Each wall is flat, endless, passes through zero and stands at right angles to its row. A trip goes straight from one point to another. Which walls does it cross, in order?

Walls:
(1): [24,  7, -4]
(2): [ 33,   9, -45]
(3): [  9, -47,   0]
(4): [19, 19, 19]
(5): [ 30, -10, -26]
(6): [  7, -10,   0]
Trips:
[ 5, 13, 26] to [ 39, -12,  -3] -> 6, 5, 3, 2
[42, 11, 42] to [ 48, -11, -50] -> 2, 3, 4
[  6, -22,   6] to [37, -9, -8] -> 1, 2, 4
[-34,   5,  -9] to [-20,  27, -60] -> 2, 5
[ 33,  18, -33] to [-1, 42, -3] -> 6, 5
[ 24, -28, -16] to [ 6, 22,  4] -> 4, 3, 6, 5

Walls:
(1): [  6,  -5,  14,  21, -10,  39,  -7,  17,   1,   7, -30]
(2): [ 13,  52,  14, -12, -13, -32,  -7,  15,  33, -12, -14]
(3): [ 16,  29,   4, -25,  31,  18,  23,  -2, -14, -23,  28]
(4): [  4,   7, -12,  36,  -6,   6, -12, -22, -41, -11, -16]
(5): [  4, -41,  -7, -13, -14, -11,  -1,   6, -14,  -2, -21]
(6): [ -7,  -6,  26, -25,  15,   0, -18,  13,  -3, -14, -22]
Trips:
[  1,  13,   5, -15,  -6,  25,  25, -21, -50,  29,  20] to [ 33,  -6,   8,   6,   3,   0,  27, -16, -25,  14,   4] -> 5
[  5, -16,  -7,   6,   3, -26, -12, -14,  -3, -16, -18] to [ -6, -37,   1, -27,   6,  13, -11,   5,  24,  32, -47] -> 2, 1, 4
